Each point is reached from the start by the listed moves, each made once or not at all, plus a little noise. Is the number of moves made odd or even? Then give how often each move was made.
In the rows, zero is written as 128.

Moves:
(1): [161 117 111]
(2): [144 162 131]
(3): [138 117 160]
Start: [142 116 123]
Points:
[195 138 110] -> even (1, 1, 0)
[184  95 138] -> even (1, 0, 1)

Moves:
(1): [175 144 141 122 117 137 128 122 130]
(2): [109 178 135 124 122 126 128 119 107]
(3): [121 112 195 142 118 146 118 124 127]
(4): [137 145 119 163 153 129 122 128 115]
(5): [130 137 138 111 152 123 121 141 139]
(6): [130 130 115 120 134 177 123 120 123]
Start: [112 140 141 148  94 146 129 139 103]
Points:
[161 168 164 122 102 151 125 148 118] -> even (1, 0, 0, 0, 1, 0)
[153 138 223 153  71 172 117 130 104] -> even (1, 0, 1, 0, 0, 0)
[105 119 206 166  84 163 116 137 101] -> odd (0, 0, 1, 0, 0, 0)
[ 93 200 161 126 108 138 125 145  89] -> even (0, 1, 0, 0, 1, 0)
[142 217 160 110 101 198 121 128  95] -> even (1, 1, 0, 0, 1, 1)

Moves:
(1): [177 127 133 118 117 113 122 127 116 124 126]
(2): [133 161 118 135 139 131 127 131 130 116 122]
(3): [123 133 169 130 124 133 119 128 134 133 119]
(4): [141 121 131 181 115 135 132 129 124 114 122]
(5): [137 114 152 130 183 119 134 132 131 120 138]
(6): [143 128 130 110 124 161 133 134 121 119 148]
(7): [128 132 135 127 119 124 178 126 144 119 114]
(8): [132 123 118 126 119 113 125 183 150 116 117]
(9): [140 112 115 132 134 152 116 115 166 137 118]
Start: [129 124 117 112 117 128 139 125 139 135 140]
Points:
[201  94 166 108 154 120 115 169 197 126 115] -> odd (1, 0, 1, 0, 1, 0, 0, 1, 1)
[213  88 176 160 135 123 170 167 209 101  98] -> odd (1, 0, 1, 1, 1, 0, 1, 1, 1)
[175 100 105 147  89 173 184 174 204  98 120] -> odd (0, 0, 0, 1, 0, 1, 1, 1, 1)
[209 134 135 162 142  98 186 183 166  76 112] -> even (1, 1, 0, 1, 1, 0, 1, 1, 0)
[138 153 182 122 171 121 185 131 168 113 122] -> even (0, 1, 1, 0, 1, 0, 1, 0, 0)
[186 113 184  99 141  94 176 182 175 109 116] -> odd (1, 0, 1, 0, 1, 0, 1, 1, 0)
[150 114 147 100 115 190 123 119 176 140 142] -> odd (0, 0, 1, 0, 0, 1, 0, 0, 1)

Moves:
(1): [182 116 130 130 135 129 140 126 119 136 124 106 119 106]
(2): [141 185 110  96 116 106 124 143 126 154 117 133 132 122]
(3): [123 128 169  99 111 124 157 118 133 128 110 124 154 141]
(4): [145 146 146 155 141 118 132 133 146 140 114 123 130 136]
(5): [123 139 130 121 141 133 150 139 149 125 132 140 113 129]
(6): [126 117 135 137 120 150 125 140 123 129 115 149 106 123]
(7): [113 128  87 144  91 124 176 115 126 124 112 113 117 131]
(8): [138 132 128 132 120 128 126 147 134 106 119 119 133 131]
(9): [141 111 121 131 117 131 124 127 162 128 129 137 124 125]
(10): [111 119 128 130 126 112 128 172 114 166 132 117 118 132]
(11): [132 147 125 138 112 146 122 121 124 119 175 114 128 110]
(12): [139 116 134 127 122 102 146 127 118 121 141 161 133 117]
Start: [126 128 116 117 115 108 149 129 112 126 141 138 147 126]
Points:
[181 191  73 143  35  66 203 147 153 124 153 143 150 102] -> odd (0, 1, 0, 1, 0, 0, 1, 1, 1, 0, 1, 1)
[140 136 143  67  58  64 186 193 120 184 118 191 148 116] -> even (0, 1, 1, 0, 0, 1, 0, 0, 1, 1, 0, 1)
[197 197  86 132  87  98 225 175 143 144  75 125 101 110] -> odd (1, 1, 0, 1, 1, 1, 1, 1, 0, 0, 0, 0)
[172 119 121 144  88 133 150 197  86 144 168 100 112  91] -> odd (1, 0, 0, 0, 0, 1, 0, 1, 0, 1, 1, 0)
[124 167 106  79  33  36 238 186  98 158 103 138 164 132] -> even (0, 1, 1, 0, 0, 0, 1, 1, 0, 1, 0, 1)
